Rows are points. Examples show where two turns around zero, p and q, send a point. Write where each new point lands after one turn and then the other. Backwards means that the second turn is done in reverse. Each puzzle has new turns, and all numbers are rounded.

Turn p:
[5.4 8.7] => [3.2 9.7]
[  2.1 -26.5] => [  8.2 -25.3]
[-7.5 17.9] => [-11.4  15.7]
Turn q:
[ 6.6 -3.9] => [6.3 4.4]
[-25.5  -1.5] => [ -9.1 -23.9]
[-10.9  -2.8] => [ -1.9 -11.1]
[ 13.1 -14.1] => [18.2  6.2]
[16.7 22.3] => [-13.5  24.4]
Where do these land?
p, then q backwards: [ -4.9 -20.7] => [-19.4  -8.8]
q, then p backwards: [17.4  2.8] => [ 8.4 15.5]
p, then q: [ 1.6 -6.3] => [6.5 0.4]
p, then q: [-14.0  24.2] => [-26.4  -9.2]

Turn p:
[21.7 -2.7 12.3] => [-6.6 18.1 16.1]
[ 6.8  4.5 -8.8] => [ 8.3  7.8 -3.8]
[  7.5 -11.9  -4.1] => [ 8.7  0.7 11.8]
[-35.9  10.0   0.6] => [-10.4 -26.6 -23.9]
Turn q:
[21.7 -2.9  8.5] => [ 2.0 21.2 10.0]
[24.4 14.7 12.4] => [-15.7  25.4   8.7]
[  1.0  -2.2 -11.3] => [  5.5   1.0 -10.1]
[-18.8  -8.0   0.5] => [  5.9 -19.5   1.9]
[-28.2  -1.7 -10.2] => [  2.3 -28.0 -10.6]
Where do these land?
q, then p: [ -8.4  20.1 -16.9] => [ 19.9 -16.7  -9.2]
q, then p: [ -3.9 -24.4  19.8] => [-19.1  12.7  21.9]
q, then p: [ 3.4 18.1 -2.2] => [  2.2 -12.1 -13.9]
q, then p: [  9.0 -13.8  -0.6] => [-3.1 16.1  1.1]

Turn p:
[ 26.4 -16.0 -26.7   0.0] => [ 31.5  -2.4 -23.7  10.5]
[-9.0 -9.3 -4.0 11.7] => [  2.5  -2.0  -4.8 -17.0]
[ 2.9 13.4  3.9  1.9] => [-11.4  -4.0  -1.2   7.7]
[-10.3  -8.8  25.7   5.4] => [ -4.7 -10.8  23.3 -13.9]
[-10.0  20.7   1.1 -19.0] => [-17.9  19.2   6.3  12.7]
Turn q:
[-13.3 -10.7  16.6   9.2] => [-7.7  2.5 23.3  6.5]
[-17.0 -20.0  15.6  -1.7] => [-14.3  -4.4  20.2  17.5]
[-8.0  2.5 -7.5 28.9] => [-1.4 28.8  8.1 -7.9]
[ -0.3  16.5 -13.0 -18.7] => [ -7.1 -11.2 -21.9 -11.7]
[ 27.1  11.4   2.8 -13.8] => [ 22.8 -18.3 -12.8  -6.8]
[ 11.4   0.3 -14.5  -3.7] => [  7.6   2.7 -16.9   2.3]
Where do these land?
q, then p backwards: [12.5 17.3  9.4  5.4] => [ -4.6 -22.4   1.4   7.0]
q, then p: [-29.5  17.1  -1.8   4.7] => [-14.3  26.0  16.6  -5.7]
q, then p: [  2.6 -38.0  -8.6 -10.7] => [ -8.0 -24.1 -22.6 -22.0]
q, then p backwards: [12.7  3.9 -9.1 -7.1] => [  7.7  -4.6 -13.1   7.6]
p, then q: [  5.8  23.8  17.1 -10.9] => [-11.0  14.6  25.7  -4.2]
q, then p: [ -4.0 -23.1  -9.7  10.4] => [-20.7 -13.0 -11.6  -4.4]
p, then q: [-0.2 -1.0  2.8  8.1] => [-3.1 -2.3 -1.3  7.6]

Turn p:
[ 22.3  -7.7  11.9  -3.4 -12.3  -9.8] => [  2.9 -16.2  -7.8 -17.8   3.9 -17.1]
[-18.5  -0.8   8.8   4.0  10.1  -6.7] => [-2.2 -4.0 16.6  0.3 -4.4 16.3]
[ 21.5  -9.1  -7.0  17.6  -0.8 -14.2] => [-22.1  -7.0 -16.3 -15.6  -3.6  -6.7]
[ 8.7 11.9 -2.0 18.1 -0.2  4.4] => [-11.2   2.3 -12.9  -0.6  14.8   7.2]
[-17.9  11.2  -6.3 -10.7 -15.1   8.4] => [20.8  1.8 -4.7 19.3 -2.8  7.8]
[-11.4 -21.6  -6.9  -3.6  -4.9 -11.0] => [  3.4  -2.4   2.0  -6.3 -27.2   1.6]
[-2.4 14.2 -3.0  8.1  5.5 54.1] => [12.9 44.9 -5.6  7.0 29.6  9.9]
[ 16.4  -3.9  -4.9   4.9  12.6 -10.9] => [-21.1  -2.6   0.0  -5.8  -0.7 -11.0]
[-18.9   5.8   9.4 -35.0   5.3 -14.3] => [ 16.6 -16.7  29.1  19.5  -9.7  -7.9]
Turn q:
[-4.2 -3.9  0.4  1.6 21.6 13.5] => [ -0.3  -7.7 -16.2  -6.3  -3.9 -17.5]
[ 10.0  -5.0   6.9 -13.1  -9.0  -2.7] => [-10.6  -3.6   0.9  11.9  -2.4  12.7]
[  4.5  37.7   7.2 -14.3   0.1  12.2] => [  0.8 -27.9  19.0  13.8  18.4 -13.3]
[  0.6 -14.1   8.1 -10.0  -3.9  10.3] => [ -6.0  -5.5 -16.7   6.5   0.6  10.0]
[ -6.9  -0.3 -29.3   8.3   7.9   7.7] => [ 23.6  12.2  -5.8   2.9  -6.4 -17.5]
[  7.7 -11.2   8.3   8.6  -3.5   6.0] => [-11.8   8.9 -10.3  -0.8   6.6   2.7]
[-19.1   6.4   0.5   0.2  -0.5   9.8] => [ 15.1 -10.3  -5.1  -7.5   9.2  -0.5]
[ 5.6 -3.5  8.8  7.7 -7.3 11.2] => [-8.0  4.6 -7.9  1.8 14.4  1.6]
[  1.8  -6.0 -10.9  11.0  -5.4 -67.9] => [ -2.9  29.2  42.1 -22.2 -36.4  21.6]
Where do these land?
q, then p: [-8.7 10.5 12.7  1.8 -2.7 16.7] => [-13.1   9.6  14.1  -4.0  -9.9  -7.8]
q, then p: [ 24.4   5.4  16.6   6.0 -18.6  10.0] => [-12.3  11.1  19.9   5.5   3.9  25.8]
p, then q: [-10.6  17.9   6.0  -4.6 -28.3  19.4] => [-13.4  17.8  -2.4  16.9  -2.7 -29.5]
q, then p: [ 11.8  12.5  -7.0  27.0   9.4 -11.0] => [  1.2 -28.5  15.6  11.6   9.5   1.4]
q, then p: [ -9.5   4.2   1.9  -1.3 -17.6 -24.1] => [18.4  8.2  6.6 -8.3 21.4 -5.1]
p, then q: [  1.0   3.4  -5.2 -16.3  12.6  17.6] => [-10.1  -1.9  20.3 -12.1   6.2  -8.4]
p, then q: [  2.6 -11.6 -17.4  -7.0  20.7  -7.3] => [  8.7  -3.2  14.1 -14.9  11.4  18.5]
q, then p: [ 1.0  0.2  9.9 -1.5  7.8 -7.3] => [11.2 -1.4  4.9  0.0 -7.8  1.8]
q, then p: [-11.9 -42.6 -17.5  -4.0  16.8 -14.0] => [ 22.1  -1.8 -40.7  21.7  -2.4 -11.5]
